Rows are points. Each copy is the shape, with its points in the same order, stretched, turned, moved and blurred by noise. Some copies are also mirrored. Which?

Shape (5 x 2):
4; 24
-22; -5
-39; 49
45; -14
26; 53
Copy 1 (5 x 2):
-33; -35
-32; 13
-85; -22
32; -37
-38; -74
Copy 1 is: mirrored
Copy 2 (5 x 2):
-28; -23
10; 29
-30; 33
-16; -57
-58; -60
Copy 2 is: mirrored
Copy 3 (5 x 2):
1; 22
2; -16
48; -10
-51; 38
9; 45
Copy 3 is: mirrored

Shape (9 x 3):
16; -6; 5
-43; -28; -23
-70; -22; 11
33; -3; -32
-14; -1; -27
22; -6; 2
50; 68; 94
-27; -23; 55
44; -12; -28
Copy 1 (9 x 3):
7; -23; -14
38; -5; 63
3; -15; 88
37; -1; -30
24; 9; 19
10; -22; -19
-117; -31; -97
-27; -54; 38
42; -16; -34
Copy 1 is: mirrored
Copy 2 (9 x 3):
-24; -1; 7
15; -13; 49
36; -9; 30
-39; 3; 29
-9; 8; 39
-28; -1; 7
-46; 58; -80
13; -17; -17
-43; -4; 22
Copy 2 is: only turned

Shape (9 x 4):
25; 18; -58; 23
65; -9; -42; 22
-53; 42; -41; 10
41; -8; 11; -38
21; -2; 31; -64
55; 15; -34; 31
-58; 27; -35; -24
-57; -44; -53; 23
-43; 39; 64; 3
Copy 1 (9 x 4):
-49; -9; -14; 3
-56; 17; 27; -19
-16; -35; -64; 14
26; -1; 59; 9
60; -19; 58; 39
-51; 5; 18; -36
19; -43; -53; 64
-22; 54; -45; 56
91; -21; -1; -47
Copy 1 is: mirrored
Copy 2 (9 x 4):
-30; 32; -41; -12
-25; 25; -63; -46
-14; 12; 14; 37
28; -15; -33; -28
53; -31; -13; -13
-36; 16; -63; -31
14; 9; 31; 38
-23; 33; 39; -16
2; -62; 0; 18
Copy 2 is: only turned

Shape (12 x 6):
59; -34; 25; 13; 14; 63
-31; 8; -5; 56; 5; -39
-20; 1; -19; 62; 14; 17
-43; 26; -43; 31; 14; 8
1; 25; 76; -3; 31; -29
31; 3; -16; 10; 5; -14
4; 11; -49; 12; -12; -15
-2; 7; -73; -6; 10; 9
30; -43; 49; -22; -8; 31
11; -42; 22; -15; 37; -15
-10; -8; -46; 17; 4; 18
60; -23; 57; -35; 56; -18
Copy 1 (12 x 6):
-74; 17; -39; 83; -28; -65
52; -56; 18; -20; -5; -2
32; -79; 0; 39; -19; 6
49; -79; 37; -2; -25; 44
-45; 36; -19; -91; -15; -46
5; 5; 43; 11; -29; -27
39; -21; 68; 14; -19; 12
33; -33; 61; 21; -48; 43
-76; 68; -47; 35; -9; -54
-23; 43; -44; 4; -37; -38
25; -43; 24; 40; -30; 19
-68; 89; -39; -37; -48; -82
Copy 1 is: only turned
Copy 2 (12 x 6):
-23; 43; 36; 66; 39; -20
36; 5; 7; -47; -1; -39
15; 24; -16; -15; 44; -33
3; 0; -42; -34; 9; -14
75; -3; 33; 34; -52; -1
-9; 22; 26; 3; -22; -39
-29; 12; 3; -30; -14; -34
-49; -3; -23; -9; -5; -27
-8; 10; 62; 53; 16; 12
8; -20; 43; 46; -3; -36
-30; 6; -10; -10; 25; -24
29; 4; 67; 89; -48; -39
Copy 2 is: only turned
Copy 3 (12 x 6):
71; 87; 0; 48; 49; 7
-59; -43; -46; 16; 34; -1
-16; -15; -33; 55; 66; 36
-9; -63; -15; 39; 34; 41
-15; 26; -41; -19; -81; -22
28; -24; -1; 35; 13; -34
10; -65; 16; 38; 32; -19
49; -63; 18; 36; 31; 1
27; 79; 18; -14; 5; -10
24; 36; -19; -48; -11; -35
22; -31; 8; 35; 54; 19
73; 66; -23; -37; -64; -66
Copy 3 is: only turned

Shape (12 x 6):
2; 30; -20; 55; 13; 11
53; 33; 53; 16; -7; -2
-8; -12; -4; -3; -2; -30
-6; -7; -39; -20; -17; 19
57; -28; 17; -49; 11; -73
-28; -39; -29; 5; -80; -24
44; 28; -26; 13; -36; -19
-3; -48; -47; 63; 33; -5
18; -52; -36; -27; -35; 17
56; 37; 28; -2; 26; 45
0; -60; 27; 5; 3; -22
20; 4; 30; 56; 0; 24
Copy 1 (12 x 6):
-62; -22; -22; 42; -18; -21
-40; -7; -13; -39; -20; -59
8; 19; -21; 20; -25; 0
-11; -1; 15; 19; 8; 36
49; 14; 31; -40; -67; -23
-5; 107; 1; 55; 14; 29
-33; 4; 44; 13; 0; -22
-49; 15; -19; 79; -76; 17
-16; 34; 41; -11; -11; 40
-55; -66; 7; -56; -17; -36
4; 64; -43; -2; -63; -6
-73; 10; -39; -1; -27; -33
Copy 1 is: only turned
Copy 2 (12 x 6):
3; -1; 42; -8; 25; -15
60; -72; 35; -3; 27; -5
4; 20; -23; -10; -12; 0
-22; 16; -8; -24; -19; -66
16; -26; -14; -21; -78; 12
44; 55; -42; -89; -17; -35
60; -18; 54; -45; -49; -47
-60; 20; 11; -63; 13; 4
-26; -5; -23; -87; -25; -71
-4; -94; 44; 24; 22; -40
-14; -1; -50; -42; 30; 33
9; -47; 25; -29; 64; 5
Copy 2 is: mirrored
Copy 3 (12 x 6):
88; -17; -7; 55; -27; -9
57; 16; 77; -33; 13; 3
-7; 23; -4; 0; 0; 10
-2; -27; -28; 25; 9; 22
-71; 9; 20; -106; -17; 37
-21; 86; -32; 34; 28; 69
27; 5; -10; 10; -21; 55
74; -11; -70; 15; -15; -2
-11; 0; -37; -38; 29; 50
63; -62; 61; -35; 15; -11
-2; 56; 16; -54; 24; -1
98; 20; 33; -4; 20; -16
Copy 3 is: mirrored

Shape (12 x 8):
-28; -46; -13; 4; 30; 22; -46; -14
54; -17; 34; 26; 1; 23; -27; 5
46; -2; 17; 44; 11; -16; -11; -16
-47; -2; -25; -24; -57; -5; 62; 11
-9; -7; -47; -24; -23; -21; 31; 41
-60; -43; -13; -35; -41; -17; 37; 34
-8; -8; -61; -42; -55; -4; 13; 18
38; 43; 23; 36; 21; 46; -13; -3
-10; -16; -37; -14; -3; -1; 54; 53
-35; -16; 15; 11; 63; -27; -76; -41
27; 31; 35; 41; -4; 7; -46; 37
24; 3; 31; -32; 23; 2; -17; 1
Copy 1 (12 x 8):
20; -7; 23; 94; -63; 27; 8; 57
21; 59; -4; 46; -18; 31; 26; -34
-19; 28; -2; 22; -32; 43; -4; -33
-33; -30; -55; -36; 5; 4; 75; 19
-17; -16; -3; -64; 23; 30; 49; 19
-35; -39; -6; -16; -8; -2; 112; 41
11; -30; -40; -40; 9; 58; 62; 14
33; 63; -26; 35; 9; -9; -42; -34
-10; 17; -2; -66; 27; 22; 41; 48
-19; -57; 66; 118; -57; -12; -15; 24
23; 27; 2; 6; -18; -38; 10; -74
8; 22; 24; 51; 45; 1; 34; -1
Copy 1 is: mirrored
Copy 2 (12 x 8):
35; 11; 18; 82; 15; -38; -41; -68
46; 28; -13; 41; 24; 11; 9; 28
20; -3; -31; 5; 9; -14; -2; 43
-42; 22; 6; -49; -4; 33; 8; -79
-50; 45; 9; -26; 17; -18; -6; -55
-10; 36; 4; -25; 4; 16; -33; -100
-40; 59; -9; -2; 10; -26; 26; -69
13; -5; 29; 30; 30; 23; 18; 47
-55; 23; 24; -26; 45; 5; -23; -48
44; -28; 34; 74; -42; -71; -75; -19
55; 42; 32; -12; 19; -9; 12; 33
-11; 28; 8; 35; -22; 10; -28; -9
Copy 2 is: mirrored
Copy 3 (12 x 8):
25; -4; -3; 32; -84; 28; -7; 43
-10; -68; 6; 45; -27; 5; -76; 40
-26; -70; -7; 13; -8; 22; -37; 18
-47; 106; 22; -25; 16; -55; 9; 32
-38; 71; 9; 17; 50; -12; 47; 23
-27; 105; 57; -8; 2; -42; 19; 56
-25; 94; -35; 17; 50; -22; 21; 52
-1; -72; -12; 20; -41; -1; -57; -24
-58; 66; 45; 35; 29; -23; 54; 13
63; -65; -9; -13; -102; 72; -10; 11
38; -62; -3; 3; -17; -15; -56; 17
4; -22; 25; 20; -24; 35; -44; 11
Copy 3 is: mirrored

Shape (13 x 9):
-12; 10; 64; -14; -32; -29; -21; 17; 33
41; 84; 4; 1; -10; 1; -70; 4; 24
-64; -4; -16; 31; 0; -3; 76; 8; -31
11; 9; 10; -1; -23; -30; -23; 36; 17
-20; -51; -8; 9; 13; -6; 68; -11; -59
1; 29; 29; -51; -14; 9; -31; 67; 14
66; 41; 18; -33; -2; -51; -31; 39; 33
1; 41; -7; 3; 2; -62; -81; 42; -18
-49; -52; -43; 4; 29; 1; 31; -31; 23
-34; -69; 12; -16; -18; 32; 28; -40; -29
-9; -64; 15; 43; 16; 29; 23; 24; -3
18; 26; -20; -29; -7; -28; -30; 81; -5
-5; 56; 17; -12; 66; -35; -39; 24; -8
Copy 1 (13 x 9):
-3; -25; -3; 4; -87; 40; 10; -14; -28
58; 15; 19; 17; -41; -16; 62; 38; -28
-26; 25; -24; -61; 59; 24; 16; -30; 60
-2; 18; 5; -6; -57; 3; 37; 18; 5
-53; -6; -14; -12; 54; -20; -24; -5; 61
37; 24; -14; -27; -80; -5; -38; 22; -9
25; 28; -16; 29; -83; -2; 34; 93; 16
91; 16; 16; -26; -76; -30; 84; 11; 51
-29; 29; 52; 19; 45; 41; -31; -40; 81
-52; -28; 13; 32; 27; -15; -62; -60; 8
-75; -51; 67; -50; 17; -3; -46; 1; 11
57; 59; -4; -37; -80; -38; 12; 51; 32
94; -27; -9; -10; -33; -1; 25; 50; 73
Copy 1 is: only turned
Copy 2 (13 x 9):
-7; 17; -16; 33; -25; 25; -7; -88; 26
-42; 20; -39; 45; 56; -23; -14; -15; 34
63; -31; 34; 19; -48; 32; 37; 17; 22
-15; -5; 9; 30; 36; 11; 6; -56; 19
58; -17; 44; -21; -29; 44; -27; 26; -36
-42; 37; 3; 50; 16; 20; 28; -22; 4
-40; 32; -4; -14; 72; 6; -2; -57; 24
-79; 5; 36; -13; 38; -10; -2; -42; 43
20; -62; 47; -25; -22; -11; 40; -10; -72
66; -7; 32; 29; -46; 18; -46; 3; -70
5; -61; 6; 28; -18; 65; -13; -4; -42
-47; 19; 48; 15; 69; 9; 31; -18; 23
-69; 14; -17; -62; -10; 16; 21; 5; 14
Copy 2 is: mirrored

Shape (15 x 9):
13; 10; -14; -14; 7; -9; -30; -20; 28
11; -38; 39; -19; 33; -49; 18; -10; -41
-22; -40; -24; 7; 19; 18; -10; 14; 30
-22; 21; -15; 12; -3; 2; -31; -5; 1
-18; 10; -10; 11; -4; -7; 26; -8; 13
-15; -12; -31; 21; 13; -15; 3; 11; 0
-18; 6; 16; 20; 2; -11; 34; -11; 37
44; -21; -10; 37; 16; 7; -39; 10; 21
-10; 7; -5; 16; -13; -31; -2; -15; 25
19; -45; 50; 0; 3; -21; 10; -43; -61
25; -71; 44; -6; -26; -13; 25; -5; -44
-30; 3; 24; 12; -10; -33; -23; 11; 24
18; 42; -10; 10; 3; 26; -27; 42; 33
-14; -41; 74; -23; 16; -21; 23; -55; -42
3; -2; 11; 50; 15; 4; -18; 12; 5
Copy 1 (15 x 9):
-8; 6; 24; 31; 24; 3; 29; -28; 17
55; -32; -49; 34; -79; -9; 45; -50; 78
-26; 2; 10; 61; 0; -31; -42; 3; -24
3; 5; 16; 16; 10; -32; 19; 21; -2
26; -22; 7; 5; 22; 2; -9; 13; 20
26; -24; 23; 39; -7; -2; 1; 6; -13
6; -42; 10; 16; 29; 9; -20; 9; 53
0; -26; 34; 36; 3; -39; 19; -50; -33
25; -5; 38; 19; 32; 2; 23; 3; 41
90; -28; -75; -4; -45; -53; 49; -53; 79
96; 3; -42; -8; -49; -42; 17; -59; 39
-3; 7; 50; 3; -16; -39; 8; 5; 48
-38; -7; 47; -11; 11; 7; -18; 2; -50
54; -35; -104; 11; -44; -48; 37; -35; 121
4; -50; 20; 5; -7; -54; 6; -4; -3
Copy 1 is: mirrored
Copy 2 (15 x 9):
8; 8; -30; 0; -2; -11; 21; -22; -49
-2; 14; 37; -30; 87; 26; 52; 19; 14
-71; -18; -4; 0; -1; 20; 8; -26; -27
-5; 4; 3; 0; -21; -10; -10; -3; -37
1; 6; -3; -25; -5; 5; -23; -33; 0
-39; 9; 23; -28; 18; -5; -2; -18; -4
7; -6; -39; -43; 6; 19; -28; -17; -9
-61; 6; -23; 3; 45; -20; 11; 15; -24
2; 23; -29; -40; -9; 2; -10; -1; -29
-8; 44; 26; 7; 82; 40; 20; 37; 12
-43; 33; 12; 2; 47; 44; 22; 26; 56
-6; -3; -28; -47; -18; 11; 0; 34; -31
-3; -43; -17; 8; -28; -45; -11; -21; 2
20; 19; 9; 0; 68; 73; 23; 28; -11
-37; -7; -4; -18; 36; -6; -21; 28; -14
Copy 2 is: mirrored
